Each row is a point. Each copy is the shape, with its points in the same order, turned, moved and blurred by noise. Say if it was mirrored as well.

Shape (7 x 3)
6  -5  -42
55  -26  38
2  2  40
27  -8  47
-43  -19  23
32  -24  57
-24  -37  -61
Copy 1 (7 x 3)
-53  27  -9
5  -50  -20
16  -3  18
21  -27  3
-11  9  61
21  -44  6
-92  20  23
Copy 1 is: only turned
Copy 2 (7 x 3)
39  0  6
-7  6  95
-39  -14  44
-27  -2  74
-19  -57  18
-32  -18  81
68  -39  1
Copy 2 is: only turned
Copy 3 (7 x 3)
-4  15  -4
-21  -75  -39
-12  -59  12
-17  -64  -3
34  -33  39
-12  -85  -12
34  37  -14
Copy 3 is: mirrored

Shape (10 x 6)
32  -9  67  8  -16  8
19  -31  19  62  -10  -10
-11  3  -27  -6  -40  -3
4  7  -10  -20  0  -14
-28  -26  28  67  -18  -4
-53  -22  -17  -8  -14  -20
14  -10  32  6  0  30
12  68  0  -55  29  2
18  37  -18  -61  41  60
5  -1  -11  -39  18  -19
Copy 1 (10 x 6)
17  -42  -8  -9  -52  0
31  -16  -20  -11  -5  57
-7  -11  -8  54  27  13
-13  -16  -16  15  30  -17
2  -12  7  -1  -13  78
-57  4  -16  31  31  38
5  -5  -5  -6  -26  -2
-18  -29  24  0  48  -72
-18  32  24  -1  20  -89
-30  -16  -28  6  35  -25
Copy 1 is: only turned
Copy 2 (10 x 6)
47  17  30  23  24  22
-13  49  12  38  17  -17
-18  -29  -37  30  6  7
-6  -32  -1  4  -14  4
-40  38  11  39  51  7
-58  -23  -19  7  3  34
24  14  5  -9  30  8
28  -95  20  -22  4  -10
43  -66  -16  -70  17  -14
-9  -38  8  -17  -24  9
Copy 2 is: mirrored
Copy 3 (10 x 6)
51  16  -52  36  -28  17
69  16  -32  -10  30  1
-21  5  -8  1  14  -24
-7  5  4  -6  -18  8
60  32  -9  23  50  -5
-16  4  27  16  42  13
43  -6  -17  31  -21  -3
-19  19  34  5  -88  -9
0  -45  36  15  -88  -31
-11  -8  19  -8  -31  24
Copy 3 is: mirrored
Copy 4 (10 x 6)
28  -60  48  7  2  -13
-26  -33  26  -28  41  1
-9  -9  -24  10  -20  26
9  -20  -12  -18  -41  6
-17  11  33  -3  48  -5
-17  33  -19  10  -26  -12
30  -42  10  -2  14  -17
80  -24  -10  -38  -67  28
91  -49  -61  -24  -44  -7
15  -23  -20  -31  -53  -9
Copy 4 is: mirrored

Shape (13 x 8)
-51  0  13  37  -33  40  27  3
-43  -29  10  6  0  -13  -28  -16
14  -56  10  -18  12  -24  -20  -3
-60  -27  -4  6  8  25  20  16
12  6  -29  9  -20  13  44  11
-40  -32  -7  10  12  33  6  10
43  40  -50  9  36  -45  49  39
10  -10  -17  -6  28  -33  -46  -38
-37  -30  43  48  -3  3  30  17
-7  2  1  11  14  17  29  -7
22  17  -28  -69  40  -67  70  4
0  30  -32  -19  -11  -19  19  38
13  37  5  -30  24  3  39  35
Copy 1 (13 x 8)
-16  38  37  -34  -25  10  -59  -1
-37  13  38  12  51  -4  -25  2
-25  -19  15  13  43  -15  9  40
-50  0  3  -26  1  -8  -40  2
14  8  -6  0  -46  -26  -22  5
-43  -1  10  -37  4  4  -23  0
53  -25  -65  39  -34  -24  -17  -18
-13  11  12  47  42  -26  36  -17
-6  -8  38  -21  5  38  -51  26
-5  23  -7  -15  -15  5  -15  1
-1  -9  -90  76  1  -44  -25  34
28  -10  -17  7  -17  -58  -35  -2
29  11  -60  -13  -6  -23  -27  18
Copy 1 is: only turned
Copy 2 (13 x 8)
-13  2  59  -42  0  46  7  -19
-24  24  17  4  51  11  -21  1
-19  -24  -23  10  53  -12  -42  -1
7  -9  45  4  31  26  16  -29
-1  -37  14  -50  -10  -14  12  -12
-8  -19  26  8  30  31  18  -14
45  -34  -42  -71  13  -62  39  12
-38  22  -38  3  41  -29  -7  29
7  -8  31  -47  56  49  -9  -23
-11  -10  -4  -35  13  13  23  -24
33  -13  -52  -37  23  -95  12  -61
39  -11  5  -33  -9  -44  -1  1
48  -9  -33  -34  -17  -11  9  -32
Copy 2 is: mirrored
Copy 3 (13 x 8)
-7  20  -8  63  -32  -45  -35  -8
21  16  1  -1  -7  13  -54  -27
38  -12  5  -15  38  24  -25  4
11  1  -27  18  -43  -14  -47  13
-20  10  -11  5  3  -54  6  15
24  -11  -29  15  -31  -15  -32  5
-77  -1  -42  -37  34  -10  39  33
11  -1  12  -42  26  27  -10  -49
-3  -7  -25  70  0  1  -52  4
-21  -17  -2  16  -10  -20  -6  -4
-68  -19  27  -69  16  15  7  68
-32  44  -10  -17  1  -13  13  31
-36  2  -2  4  -18  13  39  40
Copy 3 is: only turned
Copy 4 (13 x 8)
-79  -13  -3  -12  16  -33  -2  18
-25  -16  40  12  -24  -32  16  -4
13  15  32  -4  -22  4  10  -45
-52  -1  -7  -1  -17  -55  4  -20
-31  19  -35  -11  -1  2  -31  9
-33  -23  -11  -10  -14  -37  -3  -20
44  34  -58  25  1  2  -72  15
29  -29  24  46  -41  7  4  -8
-63  5  29  -2  39  -42  -23  -12
-38  -4  -24  14  7  -8  -8  -8
47  87  -43  63  -21  2  -22  -15
18  40  -30  -1  -9  -25  -25  34
20  33  -51  15  34  -20  6  8
Copy 4 is: mirrored

Shape (16 x 11)
0  -25  -11  47  1  32  32  -13  -23  27  -21
52  5  -5  7  4  27  50  12  -70  36  -13
0  -12  17  -23  57  -31  -16  -18  -30  -21  -9
-43  21  -18  -37  23  -23  19  -4  -30  -16  -55
-22  -25  -34  -16  48  22  -24  17  -49  -51  -47
38  11  -4  41  -42  -17  38  25  -5  -4  -45
-5  6  -4  -36  51  14  -7  50  -21  -29  1
22  -22  -1  35  -17  8  35  2  -44  14  11
-16  11  9  -33  84  -7  -43  18  -7  -3  -49
19  11  43  29  -3  52  64  -2  -40  -2  -29
25  -50  52  36  -79  33  25  -28  46  9  18
31  4  -9  16  -57  53  -1  -66  41  -6  21
-49  6  -1  -37  9  14  -26  12  -44  1  -6
17  -27  -8  44  -39  52  44  -11  43  44  21
19  -32  2  -55  6  4  21  2  -21  1  -57
2  -29  3  0  -23  16  50  -41  58  -22  28
Copy 1 (16 x 11)
14  19  -20  -9  4  -12  5  -33  32  -51  -30
22  -36  -11  -36  18  -7  46  -15  54  -11  -20
18  10  20  -38  -57  -7  -26  9  29  2  44
-57  0  3  -23  -20  -1  -9  -39  22  0  65
-19  30  -57  -60  -35  -15  -43  -20  51  12  40
-28  -23  6  11  -16  -10  -4  -59  34  9  -64
22  -18  -34  -30  -16  4  -42  -17  11  50  50
12  -23  -11  -19  3  -6  -8  -9  26  -32  -40
23  42  9  -51  -43  -5  -16  -37  15  42  72
9  -29  -42  5  -22  -30  47  -25  14  -24  -20
19  23  1  77  10  -53  -19  17  -11  -24  -82
-11  58  -12  62  12  18  5  38  -12  5  -62
-14  16  -17  -51  9  -21  -31  -9  -20  7  44
36  26  -16  63  39  3  -8  -25  10  -33  -59
-12  7  8  -7  3  -44  -1  -12  70  21  31
5  14  -9  86  -4  10  -38  20  18  -28  -11
Copy 1 is: only turned
Copy 2 (16 x 11)
-14  0  22  -11  20  -21  10  36  -22  -42  46
25  -7  6  13  37  -21  53  35  -64  0  24
-23  49  -5  37  -24  -28  20  -17  -19  -5  -41
32  46  -28  48  5  -24  23  27  24  -27  -24
44  47  24  0  -31  -69  27  -5  18  -38  -23
36  0  -3  8  6  37  28  14  -2  7  63
37  35  -22  -28  -9  -34  26  -4  -5  -1  -56
-18  -16  -1  -4  16  -28  33  29  -16  -3  38
35  68  -1  5  -32  -8  -19  13  -17  -20  -74
1  -16  -15  -9  -11  6  69  61  -42  -36  34
-54  -91  -34  -27  -26  37  0  -11  -13  -47  62
-44  -66  6  -12  29  45  32  -32  13  -75  12
15  -7  -15  15  -7  -39  11  35  27  -21  -55
-29  -45  -8  -46  43  27  -5  10  -22  -48  60
40  5  -46  42  -9  -21  3  -14  -31  -33  6
-45  -12  -58  -23  18  21  17  -40  6  -61  25
Copy 2 is: mirrored
Copy 3 (16 x 11)
23  -17  -11  -29  -10  26  16  -21  56  20  -6
-10  24  15  -70  32  20  24  -30  55  -2  19
-14  -17  28  6  16  -77  -11  -17  22  20  9
-36  -7  18  -4  -39  -76  39  -7  46  -15  13
-6  -72  23  -19  -3  -69  43  2  18  19  47
-40  -19  -2  -45  -14  33  -2  -33  12  -46  -15
-47  -10  21  -16  5  -49  37  12  -15  47  33
-7  -5  -10  -51  18  17  -11  3  45  6  -9
-17  -19  33  8  -30  -84  18  -43  -12  36  46
-7  -4  34  -73  -4  15  35  -19  42  26  -54
25  -13  33  -8  -33  80  -55  27  10  2  -62
70  6  27  2  -7  36  0  33  -13  -39  -44
-8  2  25  -32  -36  -67  10  33  22  25  43
34  12  -13  1  -21  83  7  16  15  12  -22
-30  -21  74  -6  -11  -14  11  -11  42  -6  32
2  -6  14  49  -5  34  3  39  13  -5  -58
Copy 3 is: only turned
Copy 4 (16 x 11)
-25  -41  27  31  59  20  -6  -12  4  3  25
0  -22  30  35  60  -31  -62  -10  -34  26  30
43  -24  19  -21  -5  34  -4  34  -22  63  -3
45  4  14  -52  8  29  -19  39  4  -6  47
30  -59  6  -83  25  -1  9  23  -28  31  28
-25  36  15  8  48  -7  -28  -4  -32  -42  -12
32  -34  15  -47  -25  -26  -14  11  -20  41  9
-19  -9  18  28  55  5  -14  -20  -29  33  22
77  -53  36  -44  -28  25  -13  23  -8  6  -5
-27  -22  45  47  36  -10  -18  22  -53  -15  47
-63  0  -46  95  23  20  38  -13  -20  2  -7
-21  8  -16  78  53  -30  68  35  18  8  -15
53  -13  4  -24  -10  -2  26  -10  -6  30  63
-72  -21  -13  72  35  -9  7  -16  31  1  -3
33  -29  -43  0  18  11  -43  49  -28  1  15
-54  11  -21  33  11  12  24  56  23  37  -4
Copy 4 is: only turned

Shape (17 x 12)
-23  -17  -10  16  11  -10  22  3  -16  5  8  -13
-12  10  2  12  -15  17  30  -11  2  -25  4  -10
15  5  -2  -10  9  12  2  4  4  13  6  1
18  14  -8  17  -1  13  -11  15  -1  11  8  4
-22  13  5  6  11  10  -7  -11  9  -35  3  14
21  10  -12  14  21  -3  13  9  -5  -2  -14  5
-1  10  8  12  9  -48  12  17  -6  15  2  -15
3  13  5  -16  14  8  15  9  -14  11  11  5
9  13  -5  7  -22  16  -7  9  0  -19  9  12
12  9  -2  -15  19  -21  -15  -32  -2  -34  0  6
19  -36  -5  4  -16  -9  -14  18  -16  -8  2  -4
14  10  -6  15  17  16  -15  1  6  -3  7  -21
14  7  -30  14  -6  17  -11  6  8  9  3  15
10  12  -27  -41  2  13  -15  -6  -13  8  1  -13
1  3  -1  -12  1  15  -6  -5  12  -5  -24  4
-7  -68  -8  12  2  4  -13  -95  -2  13  7  -6
8  7  5  13  3  7  -15  -15  -36  4  -38  -1
Copy 1 (17 x 12)
-5  -22  -16  10  -18  -6  9  -8  -21  19  -14  12
-4  -7  9  8  3  -24  1  22  -10  39  8  -5
1  10  11  23  1  7  2  5  5  -10  -3  17
-3  2  22  26  3  4  2  -5  -17  -10  20  14
-15  8  17  -16  0  15  -9  4  -13  27  10  -17
8  -8  21  25  -23  10  21  -1  2  3  12  5
38  -3  -12  10  -14  11  26  -13  -26  12  -1  28
-8  15  2  8  -15  0  12  10  2  0  -1  29
-5  -7  30  2  18  -3  -2  15  -14  3  24  6
21  -3  16  -17  -18  35  -23  9  14  22  13  4
15  -41  19  2  4  11  -2  14  -22  -21  -10  20
7  5  29  30  -10  4  -18  -10  -14  3  1  3
-11  -11  20  23  17  6  0  -14  2  -11  21  6
7  4  15  -4  -7  -11  -24  -6  26  -19  -1  26
4  6  15  1  7  4  2  8  13  -6  -2  -17
-3  -50  -55  26  1  31  -74  18  9  11  -23  -24
16  -7  -3  8  -33  -3  -6  15  -7  -28  19  -20
Copy 1 is: mirrored
Copy 2 (17 x 12)
-9  -13  -21  0  -2  -2  4  -46  -20  12  10  3
-21  -15  -4  24  -15  14  -7  -17  -14  -16  24  3
-2  5  -2  5  11  2  -16  -8  18  19  10  21
16  -4  9  -8  15  -6  -26  -9  4  15  19  3
-9  -31  9  -5  -14  5  8  2  0  -20  3  24
-3  -3  7  -4  -22  -6  -9  -12  11  31  16  -1
4  23  -11  -10  -5  -19  14  -17  -36  29  20  12
9  0  -10  11  11  13  9  -17  10  22  13  21
5  -8  22  -1  8  15  -16  1  -2  -11  14  -1
-3  -5  15  -6  -30  11  -2  9  -7  5  -25  41
-11  11  27  -10  21  11  -13  -27  -21  19  -15  -9
-4  -16  16  4  2  -17  -30  -13  2  13  15  28
11  -2  5  -13  2  -2  -33  -10  18  -2  7  -7
30  9  6  28  3  3  -11  -17  17  3  -15  26
-10  -5  9  12  -4  -9  -1  0  18  -4  -10  4
-46  -16  -46  2  -4  8  -55  -24  -21  -1  -81  14
11  -24  4  26  -5  -12  -6  8  -10  33  -17  -11
Copy 2 is: only turned
Copy 3 (17 x 12)
3  -43  -16  0  -7  -7  2  -18  0  -6  -1  -21
-10  -11  -18  -12  -11  -14  23  17  8  -17  -22  -21
0  -3  13  8  -8  -14  -9  2  -10  -6  -8  10
-1  5  -1  -4  17  -23  -19  -4  -12  -10  -14  5
-5  -11  -4  -16  9  13  2  30  27  -21  -4  -2
-3  -22  -2  25  22  -23  -7  5  -3  -20  -13  3
-5  -20  -1  23  26  -12  17  -36  6  8  13  -11
1  -25  15  2  -3  -15  3  1  -4  5  -13  14
-2  12  -11  -15  14  -5  0  19  -11  -7  -25  -2
12  -3  20  21  19  13  0  35  19  -3  5  -21
21  3  -28  21  8  7  -17  -9  -15  13  -21  -14
12  6  8  0  4  -21  -19  -4  10  -28  -11  -8
-4  2  -2  -7  16  -12  -23  9  -31  -24  -9  0
10  -6  44  6  -5  8  -9  4  -23  -7  -30  -9
-19  1  5  15  -5  12  -9  12  2  -20  -20  3
-3  -16  -8  15  -54  11  -56  32  2  8  36  -77
-27  -19  7  20  16  -8  -36  5  16  3  -39  -21
Copy 3 is: mirrored
Copy 4 (17 x 12)
10  -32  7  20  2  8  29  -20  -11  10  4  -7
-23  2  14  18  11  17  24  -7  18  4  8  8
9  3  0  -20  7  10  4  2  -3  22  -11  -10
4  1  -6  -14  24  -3  -8  -11  -2  11  -5  -16
4  12  -1  26  -13  4  -9  -5  20  13  -3  15
15  8  -6  10  28  10  10  -3  -20  15  -14  -5
6  -41  -20  -2  15  11  12  -3  -35  13  7  23
3  -4  -11  -13  3  5  21  3  -1  39  -2  -8
-10  8  1  -3  18  -15  -3  0  22  4  -6  0
34  11  14  15  9  8  -9  12  10  29  1  37
26  -14  14  -9  15  -32  17  17  -7  -13  1  -4
16  3  3  -1  17  17  -17  -2  -2  6  14  -18
5  2  8  -10  22  -7  -13  -16  5  5  -27  -18
10  -8  32  -17  11  -2  -8  21  3  51  -9  -15
0  17  16  0  -7  5  -4  8  -9  13  -14  2
64  5  88  -9  -23  11  19  -48  4  -7  16  23
6  25  21  6  14  -23  0  -12  -34  27  15  3
Copy 4 is: mirrored

Shape (15 x 12)
-36  -22  -50  3  12  -17  -23  -13  3  -3  22  24
31  -51  6  28  -25  21  -22  63  -46  -68  -21  -26
-24  5  -38  3  -8  -42  58  -18  12  -37  -9  24
1  -17  -20  -1  -27  16  7  -16  -12  -52  23  -11
48  5  24  3  -59  35  -15  -5  -2  15  -31  51
-55  28  -18  -42  10  -9  44  -18  52  9  -17  -36
-3  37  -42  -9  -29  -46  24  -10  -11  32  39  0
25  -6  1  -17  -52  6  -33  69  -12  -45  -48  20
23  17  17  -4  -38  20  -29  28  -56  -71  -33  -5
-16  52  -42  -64  -14  35  33  -15  5  20  -18  49
-39  54  -24  16  52  -21  41  -25  23  26  45  39
18  29  -53  -51  49  2  56  -25  35  30  -5  20
-14  8  -32  18  4  -52  -13  -39  -31  -13  -20  -14
-32  16  -77  50  8  8  27  -9  1  17  -1  3
-2  -10  16  -47  -26  34  31  20  -41  30  -38  44
Copy 1 (15 x 12)
-10  -22  10  -50  -28  -25  26  -21  12  -20  -16  -41
-26  -14  -61  12  -13  -38  15  20  -9  88  32  12
50  -5  54  -42  -44  -44  9  36  -10  -9  6  -18
5  -16  12  -35  6  -45  21  21  8  54  -13  6
-2  45  -31  -19  8  36  -30  19  58  11  19  23
30  29  61  -28  -17  -32  -35  -8  -53  -8  -45  -38
7  -9  62  -2  -6  -28  -22  24  46  -12  -32  -50
-20  23  -50  -1  -19  -48  -32  -1  20  26  64  14
13  -9  -30  5  3  -44  -26  -16  25  71  32  19
27  55  70  -59  -5  -3  -49  -21  31  8  10  -40
39  -5  95  -12  -5  22  31  -18  3  -46  -20  -35
53  73  54  -22  -18  -8  5  0  -6  -6  -22  -76
47  -42  5  -13  -65  -36  -10  -2  15  4  -33  -23
-17  6  66  -18  -66  -2  30  -6  12  15  -24  -23
3  17  0  -25  -1  41  -60  1  5  37  56  -51
Copy 1 is: mirrored
Copy 2 (15 x 12)
-14  -39  -27  -3  -30  10  8  18  1  17  -4  -41
-24  -31  7  65  -37  -66  -44  38  -14  -16  44  68
12  -47  0  -21  11  24  57  18  -31  -1  3  34
-30  -43  -8  17  -5  -34  2  7  -11  -31  -4  13
-35  55  8  62  31  0  12  -10  30  7  7  29
46  -39  19  -40  18  59  -4  -31  -14  -51  -14  -11
3  3  -56  -35  -8  19  14  -34  -35  5  -31  19
-26  -23  -4  88  12  -5  -36  -2  -11  12  59  58
-30  -40  11  62  17  -53  -26  -27  -5  10  15  67
-11  -16  3  -2  76  64  -8  -26  -10  15  -39  2
33  -8  32  -42  -21  34  41  -6  -40  38  -57  -41
-20  -10  47  -66  18  72  3  1  -15  7  -37  20
11  -54  -15  -32  -15  -23  8  -34  15  32  28  17
14  -10  -21  -49  17  -6  1  26  -28  22  4  -28
2  9  3  43  33  37  -34  19  39  6  -35  64
Copy 2 is: mirrored
